Every row gives one point. Each copy is the shape, with its points in the same order, stretched, turned, moved and blurred by noise. Some copies are also mirrored. Which?

Shape (6 x 3)
[[-23 -24 -14]
 [ 35  43 -30]
 [-23 -22  42]
 [ 23 -12 -22]
 [-15  12 -40]
 [ 19 -21  28]]
Copy 1 (6 x 3)
[[ 34 -11 -38]
 [ 14  51  48]
 [-24 -49 -33]
 [ 40  -3  19]
 [ 37  38 -22]
 [ -3 -48  16]]
Copy 1 is: only turned
Copy 2 (6 x 3)
[[  9 -52  10]
 [ 35  10 -54]
 [-25  -8  60]
 [ 49 -28  -8]
 [ 13 -45 -37]
 [ 21   6  44]]
Copy 2 is: only turned

Shape (7 x 4)
[[ -9  29   4 -27]
 [-14  -7 -33  -5]
 [-16  -4  11  -4]
 [ 56 -12  26  -7]
 [-14  28 -22   4]
 [-14   2   4  -6]
 [ -4   0 -34  -4]]
Copy 1 (7 x 4)
[[ 13  19  19 -20]
 [-21  31  -3   0]
 [-10   0  12 -11]
 [ 47 -49 -43  17]
 [ -1  32  37  10]
 [ -8   7  13 -14]
 [ -8  29   1   3]]
Copy 1 is: only turned
Copy 2 (7 x 4)
[[-29  -8  31 -16]
 [-13 -19 -20   5]
 [-17 -13  20  19]
 [ 56  19  35   4]
 [-38   5 -12 -11]
 [-19 -11  16  11]
 [ -7 -10 -19  -3]]
Copy 2 is: only turned
Copy 3 (7 x 4)
[[-17  16 -39   7]
 [ 37  22  -2 -19]
 [-13  28  -6  -9]
 [-29 -53   7 -16]
 [ 22  25 -12  16]
 [ -8  25  -8  -7]
 [ 39   5  -6 -15]]
Copy 3 is: mirrored
Copy 4 (7 x 4)
[[ 37  -3  10  -7]
 [-15  -1  -3 -31]
 [  7  12  -7  14]
 [ -9 -60 -10  51]
 [ -4  12  28 -22]
 [ 11   9  -2   4]
 [-17  -9   7 -30]]
Copy 4 is: mirrored

Shape (12 x 8)
[[-11  19 -20   2  25 -27  28 -14]
 [ 28   1 -33 -15 -12 -20  36   3]
 [-10   9 -31 -11  25  22  -2 -18]
 [  7  20  -8 -17  31 -24   4   0]
 [-25  45  -9  35 -17  15   4  26]
 [ -3  21 -13  37  29  31  11  36]
 [ 16  14  23 -17  27 -26  44  21]
 [ 12  16   0  17 -21  26  15   2]
 [-24  13  25   1 -18  13  -2  11]
 [ 13  20  15 -20  28   0  -7  41]
 [ -9  39  20  10  -6 -17   5 -10]
 [ 22  -2  -5  15  -7 -28  -8  41]]
Copy 1 (12 x 8)
[[  0  12 -28  -3   2 -15  55 -16]
 [ 18   4 -60 -35  18  -4  21 -23]
 [-13   6  -6 -17  18  23  48 -15]
 [ 18   7 -10 -23   7 -18  49   4]
 [-27  48 -22  42  23  21   8  28]
 [-26   8 -15  31  48  17  45  32]
 [ 37 -10 -46  -5  -8 -16  40  27]
 [ 17  19 -27  22  25  26  -3  -5]
 [ -2  21 -15  25 -11  17 -18  21]
 [ 22   4   1 -13  22   5  31  47]
 [ 22  32  -8  22 -11 -10  10   5]
 [ -1   5 -20 -14  33 -35   3  25]]
Copy 1 is: only turned
Copy 2 (12 x 8)
[[ 11  19 -24 -33  24  24   4  11]
 [ 12 -15 -29 -22 -23  28  16  20]
 [ -5   0   7   1  38  27  22  14]
 [ 13  16   1 -23  10  33 -14  20]
 [-47  10 -28 -12  12 -18 -10  25]
 [-33 -22 -18 -11  31   0 -29  27]
 [ 10   4 -11 -49 -12  33 -46   0]
 [-30 -17 -27   7  -7  18  -6  10]
 [-32  10  -2  -1   0  -4 -19  -9]
 [-12   1  17 -23  -6  20 -46  23]
 [-10  31 -23 -10   2  13 -18   0]
 [  3 -16 -15   0 -27 -13 -31  30]]
Copy 2 is: mirrored

Shape (12 x 9)
[[-21  -4  21  -6   2  -3 -26 -15 -24]
 [-12   0  22  -4  -4  -5   0  -1  -9]
 [-15   4  18 -22   7 -27 -20 -16  -2]
 [  2  13  12  -4  19  -2   6 -12  -9]
 [ 12 -12  13  11  -7 -14   0 -19 -18]
 [ 16  -1  20  -3  11 -15 -15   1  -6]
 [ 14   5  -4   1  -9   3 -18 -16  -1]
 [-13  -1  10 -44  17 -28  20 -20  11]
 [ -4  11  -2  -2 -15 -21 -14   3 -28]
 [ -5  -3   2  13   9 -17   5  -6  12]
 [ 25 -19  -3   1   1   6  16   7  17]
 [ 34 -40 -33   9  31   5  36  11  19]]
Copy 1 (12 x 9)
[[-11  -7  14 -31  -9  53 -10 -11  19]
 [-12  -2  14 -17   0  21  12  -9  20]
 [ -8 -11  13 -52  16  21 -16 -29  13]
 [  2 -10  24   4  18   9 -17  -6  12]
 [  8   6  43 -22 -13  26   2  -8  -3]
 [-14   3  32 -35   5   1 -12   8   0]
 [  6  21  11 -16  -4  17 -11  -1 -21]
 [ 23 -26  11 -41  45  -4 -11 -31  38]
 [ -9 -16   5 -32  -2  36   9   0 -25]
 [  0  -3  10 -14  -9 -13  -7 -30   9]
 [ 17  19  11 -13  -6 -30   8  18   9]
 [ 48  -7   2  -2 -14 -60 -13  27  19]]
Copy 1 is: only turned
Copy 2 (12 x 9)
[[-15  19  23  -1  22 -29   3  -5   0]
 [  2  16   6  -1   8 -15  21   4   8]
 [-38   3  -5  16  11 -28  10  -9   4]
 [ -5   1   7  17  16   7  15   3  -6]
 [ 15 -10  15  -1   5 -18   5   4 -16]
 [-18   0   3  10   6 -16  -1  20  -4]
 [ -3  -9  24   4  -8  -1 -23  -5   1]
 [-29 -23 -33  10  12   3  38 -24   2]
 [-16  21  23   2 -20 -21   7   3 -17]
 [  8  12 -22  12   9  -6   2  -9  -5]
 [ 24 -15 -16 -15  -1  22  -7   3   1]
 [ 38 -22 -48 -21  15  53 -18  -9 -35]]
Copy 2 is: mirrored
Copy 3 (12 x 9)
[[-30   5  -3   2  17   3 -43  -6  -2]
 [-19  -1   2  -9  -3   2 -21  -6  -7]
 [-20 -17  17  -7   1   2 -36 -10   9]
 [  7  12  20   1 -13   4  -9  -5  -3]
 [-14   3   7   9   7 -16  -2 -20   8]
 [ 10  -7   9  11  -5 -15 -14   0   2]
 [ -6   5  -6  14  -2  10  -1  -2  14]
 [ -6 -23  42 -25   2  14  -9 -16   1]
 [-32   2   9   8  -9   0  -5  11   5]
 [ -1   6   9 -15 -10 -12  -7  -9  14]
 [ 21   0   5  -6   1  -3  25   3   5]
 [ 47  20  29 -19   7 -17  55  10  13]]
Copy 3 is: mirrored
Copy 4 (12 x 9)
[[ 10  -9   3 -27 -27  -9 -21 -30   4]
 [ 13 -16  13  -4  -9  -7  -6 -20   4]
 [ 18   7 -20  -3 -14 -14 -10 -45  21]
 [-18 -13  -7  -8   1   6  -3 -24   9]
 [ -3  -4   9   0 -11  10 -16 -19 -26]
 [  2  -6  -1  -8  10   2 -18 -14   2]
 [ -6  15 -10 -18   2   1   3  -3 -11]
 [ 11   6 -23  34 -26   1  17 -40  46]
 [ -4  10  22  -4  -8 -25 -16  -6  -9]
 [  2 -18  -3  10   3  -9   4 -32  -9]
 [  1 -16   2  10   3  19  16  17  -7]
 [-15 -36 -14  42   1  21  11  36 -13]]
Copy 4 is: mirrored

Shape (18 x 12)
[[-12   9 -10 -31 -22  -1  25   6  17  41  33  16]
 [-14  -3 -10   7  13 -23 -33  -9  21  17 -27  -7]
 [  2  13   0  -5 -32   2  24 -24   1  29   9  14]
 [ 14 -33 -30  -3  14  -2 -21   0  -8   9 -23 -10]
 [  8 -11 -11  25   4   9 -20  17  12  28 -27   5]
 [ 14 -17  30 -16  -9 -13 -29  17   1 -14 -25  -4]
 [-20  18 -14 -23 -28  33   2 -10   3  36  -5  -3]
 [ 33  -1  -5  -2  15  -5 -46  14  -6  28 -29   8]
 [ 21   5 -18   3  11 -18 -41   1   0  -3 -46  27]
 [-14  -4   4 -17 -14  25 -16 -26   5  34  24  23]
 [ 24 -14  -2  -4  27  -3 -21  -9   5  10 -54  -1]
 [ -8  14  10 -20 -24  18   5  -7  10  46  13   2]
 [ 38   0  10   4 -38 -16 -46   6   1 -15  -8 -15]
 [ 41  14  12 -13 -21  19 -33  18  27 -48  18 -15]
 [ 13  11   1  -8 -12  15 -46   4 -26 -20  13 -12]
 [  6  12  -5   7  34 -20 -15   0 -10  29 -33  -6]
 [-15   8  14   7 -15  17  35  -9  12  33  26  18]
 [ -1  -1   3  -7 -21  12 -22  26  -5 -23  -7   4]]
Copy 1 (18 x 12)
[[ -7 -12 -20  17  -7  22 -13 -53  22  13 -15  28]
 [ -6  18  32   1   3  -7  13 -24 -19   5  30 -11]
 [  8 -19 -10  18  -4   9  13 -31  10   1 -26  17]
 [-13 -15  13 -47   2  -7   7 -10 -29  26  20 -12]
 [-13  -3  14  -2  19 -25 -13 -21 -20  22  -7 -12]
 [-15  -8  24 -23   3 -10 -14  20  10  -6  22  27]
 [ -4 -16 -22   9  16  19  -4 -40 -34 -13 -16  24]
 [  1  18  16 -36  14 -24  -1 -13 -18  26   2  20]
 [-15  13  48 -38   1  -8  17  -8 -16  11 -12  -1]
 [  7  -1  -6  24   2  30  -1 -18 -17  25  -7  29]
 [-12   9  23 -32  31 -12  24  -3 -20  11  12  -5]
 [  8  -5 -24  26  14  10  -8 -35  -2   1  -9  36]
 [ 23 -22  38 -32 -11 -17 -27   5   8 -20  12  19]
 [ 16 -19  28 -27   7  25 -60  15  24 -38   4   2]
 [ 13  -1   6 -35 -17  17 -27  21 -20 -15   3  16]
 [-10  32  -1 -17   9 -21  25 -13 -11   8  12  -3]
 [ -2  -8 -24  47   5  16  -4 -21  13  12 -24   7]
 [-21 -17  15 -19  -9  10 -34   9  -4 -16 -12  11]]
Copy 1 is: mirrored
Copy 2 (18 x 12)
[[ 25  35 -22   8   6 -16  -2  24   7  13 -18  29]
 [-15   8  18  29   8 -12 -36  -9  17   1  13 -20]
 [  4   9 -18  30  -4  -7  21   8   1  25 -17  14]
 [-10  13 -10   0  26 -10 -40 -15 -24  26  23 -18]
 [  5  19  10  22  27 -10 -10 -18  10  18  36  -5]
 [ 12 -15 -11  12   8 -24 -15 -21  -7 -31  16  10]
 [ 13  30 -35  22 -22   8   2  10  13  20   9   3]
 [  5  25  14  12   9 -11 -27 -43 -14  -2  25  14]
 [-25  13  18  34  11   3 -27 -18 -17 -15  24  11]
 [ 15  40 -12   9 -22 -30  28  15  -8   5   5   4]
 [  8  -2  20  22  10   3 -32 -26 -21   1  17 -17]
 [ 30  24 -19  18 -16 -13  11  -1  16  13  -5  13]
 [-29  -4 -25  12  16 -13  10 -49   5 -18  14  14]
 [  1   1 -22 -20  27   6  40 -19  10 -49   6  13]
 [-11   3 -20 -22  -8  -9  11 -19   2 -12  23  17]
 [  6  -6  34  13   3  -1 -44 -20   5  20   6  -2]
 [ 38   8   3  15   4 -20  31  30  15  25  -9   8]
 [  5  -2 -24   2  11 -10  -1   5   8 -18  27  22]]
Copy 2 is: mirrored
Copy 3 (18 x 12)
[[ -7  -3 -22 -20   0  21  29 -15  22  52  27  10]
 [ 18   1 -32 -47   0   3  -6   3  -2 -23 -20 -16]
 [  0  -5 -11 -13  -2  43  18 -29  12  46 -13   2]
 [ 18  -3 -21  -7  -6   9  16  33 -35 -12 -16 -11]
 [ 31   7 -23 -15  34  -1  11  -9 -10  -3 -13   4]
 [ 14  -1   4 -13  -7 -16  -4  29  12   0 -34  20]
 [ 22 -18  -6 -26  20  43  23  11  22  37  11 -15]
 [ 33  26   0 -34   8 -13  14  11 -13   0 -28   5]
 [ -5  27 -10 -27   9  10  20   3 -12 -36 -51  -8]
 [ 16 -27   2 -54   8  22  24 -14 -21  34   8  12]
 [ 19  -3 -21 -14  -7  -8  19  15 -22  -9 -58 -16]
 [ 19 -15  -3 -39   8  12  15 -14  24  59   6   3]
 [ 34  13  14 -13 -21  18 -11  11  29 -28 -16  25]
 [ 30  -6  27  -1 -30 -13  19   9  32 -38  14  10]
 [ 23   0  34 -13 -11   9  -7  22  -3 -17  11  -4]
 [  6  27 -20 -30   1 -12  -1   0  -2   9 -33 -29]
 [  4 -20 -12 -12  19  15  18 -46   7  52   9   5]
 [  8  -9  10   6  13  11   7  22  12 -15   5  12]]
Copy 3 is: only turned
Copy 4 (18 x 12)
[[-20   5 -27   8 -16 -11  10   2  -5   3  39  37]
 [ 15   1 -10  41  17  30   9  20   0   6  -4 -36]
 [ -3 -11  -5 -10 -15  -3 -23  -7  -8   6  27  16]
 [ 10 -29   1  22   4  34  19  32  26  -1 -16 -23]
 [ 12  -4   0  34  -4  30  15  -2  28 -22   8 -12]
 [ -8  14  15  28   5  12 -13  48  11 -38  -4  -7]
 [-16  -2  10   8 -31  33   7 -10  -8  25  25  18]
 [  6 -21  -2  36  16  54   2  33  25 -32  18   5]
 [ -1 -12 -17  36  42  54 -16  38  29 -26  -7 -18]
 [-23 -37  -6  25 -30  18 -11  -8 -22  -3  10  20]
 [ -4  -9  30  37  33  32  -5  31  33   0   1 -17]
 [-13   0   2  14 -28   9  -4 -10 -16   6  37  31]
 [ 26  -3  -4  -9   9  45  -9  43 -12 -49   6 -21]
 [-30  14  11 -30  29  43  30  30 -25 -55  13 -10]
 [  0 -10   3  -5  -1  59  21  25 -20 -25 -22  -3]
 [ 18  11   6  45  29  29  13  14  20  14  -2   6]
 [-19   5   6   2 -27 -25  -6 -36  -3  12  22  33]
 [-23  12  -3   3 -17  38  10  21   9 -37 -14  -4]]
Copy 4 is: only turned
